Every row gives one point. Two turns around zero, p and q, are shown by what they do to some points. Write where each new point lands after one turn and then the other. Backwards means that the second turn is done in reverse. Each puzzle has new turns, and all numbers are rounded.

Turn p:
[0.27 0.09 0.39] -> [-0.29 -0.01  0.38]
[ 0.13 -0.11 -0.44] -> [-0.09 -0.10 -0.45]
[-0.19 -0.18 -0.06] -> [ 0.15  0.19 -0.12]
[-0.32 -0.15  0.47] -> [0.20 0.40 0.38]
[ 0.12  0.35 -0.36] -> [ 0.02 -0.48 -0.20]
Turn q:
[ 0.23 -0.41 -0.22] -> [-0.34 -0.10  0.38]
[-0.06  0.42  0.19] -> [ 0.19  0.02 -0.42]
[ 0.14 -0.12 -0.08] -> [-0.17 -0.06  0.10]
[0.10 0.01 0.29] -> [ 0.10 -0.27 -0.10]
[-0.27 -0.44  0.19] -> [ 0.31 -0.13  0.44]
[-0.13  0.54 -0.38] -> [-0.11  0.53 -0.40]
Where do these land?
p, then q backwards: [ 0.04  0.62 -0.40] -> [ 0.31 -0.10  0.66]
q, then p: [-0.03 -0.36  0.10] -> [-0.15  0.25  0.23]
p, then q: [-0.32 -0.09 -0.24] -> [-0.40  0.02 -0.10]
q, then p backwards: [0.15 0.21 0.44] -> [-0.05  0.22 -0.46]
q, then p: [ 0.13 -0.08  0.31] -> [-0.16  0.26 -0.16]
p, then q: [ 0.03 -0.30 -0.20] -> [-0.12  0.33 -0.09]

Turn p:
[ 0.08 -0.14  0.04 -0.19 -0.55  0.00] -> [-0.14  0.30  0.29 -0.41  0.02  0.04]
[0.36 0.04 0.39 0.09 0.34 0.12] -> [-0.20 -0.29  0.06  0.25 -0.12 -0.46]
[ 0.27 -0.24 -0.39  0.30  0.14  0.24] -> [-0.19 -0.02 -0.54 -0.11  0.27 -0.19]
[-0.48 -0.21  0.23 -0.39  0.40 -0.31] -> [ 0.22 -0.39  0.05  0.03 -0.61  0.39]
[ 0.13  0.54  0.09 -0.25  0.03  0.27] -> [-0.29 -0.01  0.35  0.43  0.22  0.09]
[-0.05  0.23 -0.34 -0.07 -0.06 -0.22] -> [ 0.06  0.33 -0.12  0.18  0.03  0.26]
[-0.31 -0.23 -0.03  0.51 -0.31 -0.10] -> [ 0.54  0.09 -0.10 -0.39  0.20 -0.13]
Turn q:
[-0.13 -0.27  0.05 -0.57  0.15 -0.29] -> [ 0.58  0.35  0.14  0.14 -0.14 -0.10]
[-0.07  0.05 -0.31  0.00  0.53 -0.19] -> [ 0.45 -0.34 -0.28  0.05 -0.13  0.09]
[-0.26 -0.26 -0.14  0.03 -0.18  0.04] -> [-0.07  0.24 -0.17  0.28  0.07  0.11]
[-0.09 -0.13  0.02  0.10 -0.14 -0.10] -> [-0.05  0.13  0.02  0.07  0.08  0.18]
[ 0.45  0.15  0.12  0.06 -0.15 -0.21] -> [-0.02 -0.03  0.20 -0.47  0.22  0.03]
[-0.27  0.11  0.13  0.13  0.45 -0.16] -> [ 0.21 -0.35  0.09  0.18 -0.29  0.23]
[ 0.51  0.04  0.19  0.14 -0.08 -0.25] -> [-0.01  0.01  0.19 -0.56  0.12  0.16]
[-0.25  0.20 -0.10 -0.03 -0.28 -0.06] -> [-0.06 -0.04  0.11  0.28  0.31 -0.06]
[ 0.10  0.12  0.04  0.14 -0.29  1.23] -> [-1.03  0.01 -0.30  0.03 -0.26 -0.66]
Where do these land?
p, then q: [ 0.15 -0.20  0.00 -0.16  0.16  0.48] -> [ 0.19  0.22 -0.15  0.42 -0.22  0.13]
q, then p: [ 0.30 -0.16  0.07 -0.10  0.36  0.04] -> [-0.29  0.33  0.17 -0.14 -0.04  0.13]
p, then q: [-0.51  0.51  0.08  0.36 -0.46 -0.01] -> [-0.03 -0.34  0.18 -0.70 -0.46 -0.10]
p, then q: [ 0.36 -0.04 -0.19  0.24  0.06 -0.21] -> [ 0.18 -0.26 -0.07  0.05  0.40  0.07]
q, then p: [-0.30 -0.36 -0.40 -0.23  0.16  0.11] -> [ 0.03  0.45 -0.34  0.16  0.33 -0.14]
q, then p backwards: [-0.50  0.58 -0.03 -0.42 -0.03 -0.25] -> [-0.15  0.58  0.53  0.35  0.18  0.18]
q, then p: [ 0.29 -0.17  0.06  0.16 -0.36 -0.08] -> [-0.08 -0.24  0.15  0.29  0.02  0.32]
q, then p: [ 0.23 -0.15  0.42  0.16  0.11 -0.08] -> [-0.18 -0.07  0.46 -0.14  0.08  0.15]
